Every row gives one point. Each copy is the shape, with its points in the same order, stretched, turned, moved and blurred by noise. Some copies are also mirrored. Which?

Shape (6 x 2):
[[ 0.60 -0.02]
 [ 0.05  0.38]
 [-0.33 -0.11]
 [-0.03  0.17]
 [-0.19  0.47]
 [ 0.26 -0.47]]
Copy 1 (6 x 2):
[[ 0.25 -0.49]
 [ 0.30  0.31]
 [-0.35  0.41]
 [ 0.07  0.21]
 [ 0.21  0.60]
 [-0.35 -0.44]]
Copy 1 is: only turned
Copy 2:
[[-0.01 -0.70]
 [ 0.29 -0.10]
 [-0.23  0.16]
 [ 0.04 -0.06]
 [ 0.23  0.16]
 [-0.50 -0.49]]
Copy 2 is: only turned
Copy 3 (6 x 2):
[[ 0.67  0.36]
 [-0.07  0.39]
 [-0.26 -0.21]
 [-0.10  0.20]
 [-0.41  0.34]
 [ 0.49 -0.30]]
Copy 3 is: only turned

Shape (9 x 4):
[[-0.19  0.32 -0.12 -0.01]
 [-0.46  0.15  0.53  0.53]
 [ 0.56 -0.05  0.00 -0.11]
 [ 0.15 -0.09  0.57  0.62]
 [ 0.08 -0.02 -0.28 -0.61]
 [-0.12 -0.16 -0.11  0.26]
 [ 0.36 -0.12 -0.24 -0.05]
 [ 0.30  0.15 -0.18  0.07]
 [-0.36  0.60 -0.47 -0.03]]
Copy 1, 9 rows:
[[-0.27  0.32 -0.14  0.07]
 [-0.72 -0.15 -0.23  0.38]
 [ 0.38 -0.23  0.34  0.44]
 [-0.35 -0.53  0.10  0.76]
 [ 0.35  0.07  0.29 -0.22]
 [-0.10 -0.16 -0.26  0.24]
 [ 0.35 -0.13  0.12  0.31]
 [ 0.25  0.10  0.07  0.37]
 [-0.27  0.79 -0.42 -0.01]]
Copy 1 is: only turned
Copy 2:
[[-0.08  0.24  0.22  0.37]
 [ 0.36  0.18  0.88 -0.01]
 [ 0.42 -0.14 -0.40  0.04]
 [ 0.79 -0.15  0.56 -0.13]
 [-0.22  0.16 -0.46 -0.05]
 [-0.02 -0.29  0.31 -0.02]
 [ 0.12 -0.31 -0.27  0.07]
 [ 0.19 -0.13 -0.11  0.30]
 [-0.43  0.32  0.27  0.80]]
Copy 2 is: only turned
Copy 3, 9 rows:
[[-0.05 -0.06 -0.46  0.19]
 [-0.66  0.37  0.16  0.59]
 [ 0.53  0.07  0.10 -0.04]
 [-0.13  0.39  0.63  0.52]
 [ 0.32 -0.04 -0.45 -0.50]
 [-0.15 -0.15  0.10  0.15]
 [ 0.43 -0.19  0.03 -0.12]
 [ 0.36 -0.03 -0.17  0.09]
 [-0.14 -0.22 -0.89  0.26]]
Copy 3 is: only turned

Shape, 12 rows:
[[-0.17 -0.03 -0.43  0.13 -0.52  0.38]
 [-0.16  0.29 -0.25  0.40  0.30 -0.67]
 [ 0.16  0.02  0.44  0.33 -0.30 -0.14]
 [-0.35 -0.52 -0.37  0.66 -0.05 -0.58]
 [-0.37  0.16  0.38 -0.33  0.32  0.27]
 [-0.08 -0.08  0.31 -0.30 -0.23 -0.74]
 [ 0.54  0.10 -0.09  0.25  0.35  0.22]
 [ 0.06 -0.33  0.13 -0.28 -0.43  0.06]
 [ 0.22 -0.25  0.59 -0.31 -0.02  0.01]
 [ 0.51 -0.48  0.56  0.20  0.18  0.29]
 [-0.39  0.43 -0.31  0.70  0.20  0.30]
 [ 0.15 -0.58 -0.03  0.43  0.07  0.07]]
Copy 1:
[[ 0.01  0.23  0.22  0.51 -0.21 -0.47]
 [-0.66  0.17 -0.37  0.43 -0.16  0.52]
 [-0.18  0.16  0.59  0.04  0.07  0.25]
 [-0.56 -0.46  0.05  0.82 -0.20  0.26]
 [-0.39  0.09  0.00 -0.51  0.14 -0.33]
 [-0.06 -0.11  0.14 -0.28 -0.33  0.66]
 [-0.02  0.25 -0.03  0.24  0.61  0.10]
 [ 0.28 -0.12  0.42 -0.13 -0.09 -0.01]
 [ 0.15 -0.18  0.41 -0.49  0.29  0.15]
 [ 0.08 -0.25  0.61 -0.12  0.77  0.07]
 [-0.89  0.49 -0.13  0.59  0.06 -0.41]
 [-0.16 -0.35  0.36  0.45  0.38 -0.01]]
Copy 1 is: mirrored
Copy 2, 12 rows:
[[ 0.33  0.15  0.09 -0.24  0.01  0.57]
 [ 0.03  0.38 -0.91 -0.05  0.02 -0.16]
 [ 0.18  0.18 -0.09 -0.07 -0.49 -0.22]
 [-0.46  0.41 -0.76 -0.51 -0.48  0.23]
 [ 0.04  0.12 -0.04  0.87 -0.08  0.21]
 [ 0.00 -0.47 -0.54  0.11 -0.32 -0.21]
 [-0.03  0.47  0.18  0.01  0.39 -0.13]
 [-0.02 -0.37  0.18  0.01 -0.21  0.25]
 [-0.15 -0.19  0.23  0.35 -0.27 -0.13]
 [-0.36  0.17  0.49  0.08 -0.18 -0.28]
 [ 0.36  0.98 -0.26  0.12 -0.01  0.41]
 [-0.40  0.39  0.03 -0.24 -0.19  0.08]]
Copy 2 is: mirrored
Copy 3:
[[-0.08 -0.33 -0.15  0.28 -0.42  0.08]
 [ 0.02  0.82 -0.15  0.12 -0.30 -0.28]
 [-0.02  0.32  0.35 -0.34 -0.20  0.18]
 [-0.49  0.47  0.05  0.28 -0.33 -0.53]
 [-0.06  0.14 -0.59 -0.43  0.04  0.17]
 [ 0.11  0.30  0.06 -0.55 -0.16 -0.57]
 [ 0.14  0.23  0.09  0.23  0.33  0.27]
 [-0.02 -0.26  0.07 -0.35 -0.09 -0.14]
 [-0.05  0.02  0.09 -0.60  0.29  0.02]
 [-0.30  0.06  0.36 -0.27  0.49  0.25]
 [-0.18  0.44 -0.38  0.42 -0.38  0.47]
 [-0.41  0.15  0.18  0.08  0.11 -0.06]]
Copy 3 is: only turned

Shape, 14 rows:
[[-0.31  0.14  0.31  0.21  0.65 -0.14  0.33 -0.31 -0.10]
 [ 0.14 -0.16 -0.27 -0.49  0.19  0.29  0.22 -0.38  0.59]
 [ 0.30  0.22 -0.06  0.18 -0.21  0.19  0.27  0.28 -0.24]
 [-0.01 -0.10  0.08 -0.18 -0.28 -0.27 -0.50  0.19  0.02]
 [ 0.15 -0.06  0.57  0.31  0.56  0.02  0.00  0.17 -0.34]
 [ 0.11 -0.23 -0.32  0.02 -0.07 -0.27 -0.52 -0.28 -0.02]
 [-0.45  0.09 -0.12 -0.06 -0.11  0.48 -0.05 -0.58  0.51]
 [ 0.04  0.57  0.46  0.15 -0.07 -0.50 -0.14  0.18  0.59]
 [-0.16  0.31 -0.05 -0.18  0.44 -0.11 -0.35  0.25 -0.22]
 [-0.29  0.62  0.50 -0.54 -0.21  0.01  0.46  0.00 -0.31]
 [-0.49  0.63 -0.32 -0.58 -0.28 -0.08 -0.12  0.26  0.18]
 [ 0.20 -0.37  0.46 -0.38 -0.26 -0.22  0.33  0.14  0.02]
 [ 0.35  0.04  0.07  0.11 -0.22 -0.29 -0.48 -0.60 -0.33]
 [ 0.37 -0.26  0.60 -0.40 -0.16 -0.22  0.40 -0.26  0.07]]
Copy 1 (14 x 9):
[[-0.14  0.44 -0.03  0.58  0.19  0.68  0.23 -0.22 -0.28]
 [ 0.09 -0.02 -0.28 -0.62  0.21  0.56  0.38 -0.47  0.59]
 [ 0.04 -0.13  0.25  0.13 -0.31 -0.06 -0.33  0.12  0.28]
 [-0.06 -0.53  0.05 -0.15  0.02 -0.11 -0.11  0.02 -0.44]
 [-0.18 -0.26  0.44  0.66 -0.20  0.45  0.11 -0.20 -0.36]
 [-0.34 -0.11  0.09 -0.49  0.17 -0.17  0.20  0.12 -0.35]
 [-0.32  0.18 -0.39 -0.35  0.61  0.49  0.30  0.24  0.52]
 [ 0.44 -0.36  0.29  0.54  0.32  0.52  0.24  0.22 -0.47]
 [-0.05 -0.14  0.35  0.05  0.30  0.11 -0.30 -0.38 -0.14]
 [-0.04 -0.10 -0.56  0.65 -0.02  0.05 -0.22 -0.40  0.16]
 [ 0.26 -0.07 -0.36 -0.27  0.40 -0.18 -0.51 -0.13  0.25]
 [ 0.07 -0.51 -0.27 -0.01 -0.53  0.29 -0.11 -0.36 -0.34]
 [-0.55 -0.14 -0.03  0.10 -0.02 -0.31  0.68  0.31 -0.40]
 [-0.01 -0.40 -0.43  0.21 -0.49  0.31  0.42 -0.34 -0.20]]
Copy 1 is: mirrored
Copy 2, 14 rows:
[[-0.16 -0.07 -0.11 -0.55  0.66  0.08 -0.33  0.35 -0.07]
 [ 0.22  0.10  0.48  0.65  0.20 -0.05  0.28  0.33  0.46]
 [ 0.05  0.73 -0.41  0.00 -0.15 -0.46  0.24  0.07  0.21]
 [ 0.01  0.28  0.31 -0.12 -0.22  0.36 -0.06 -0.55 -0.04]
 [ 0.35  0.04 -0.51 -0.56  0.32 -0.13 -0.44 -0.16  0.06]
 [-0.18 -0.30  0.57 -0.08 -0.28  0.08 -0.25 -0.37 -0.14]
 [-0.07 -0.11  0.06  0.36 -0.15  0.46  0.34  0.55  0.00]
 [ 0.35  0.53  0.24 -0.80  0.43  0.38  0.43  0.09  0.32]
 [-0.05  0.02  0.03 -0.08  0.60  0.22 -0.10 -0.40 -0.39]
 [-0.19  1.22 -0.06  0.04  0.39  0.35 -0.05  0.33 -0.17]
 [-0.41  0.73  0.38  0.35  0.40  0.59  0.56 -0.14 -0.16]
 [ 0.16  0.93  0.18 -0.02 -0.16 -0.02 -0.26 -0.20  0.62]
 [-0.03 -0.10  0.56 -0.46 -0.44 -0.04 -0.53 -0.01 -0.52]
 [ 0.19  0.83  0.32 -0.11 -0.04 -0.06 -0.37  0.10  0.53]]
Copy 2 is: mirrored
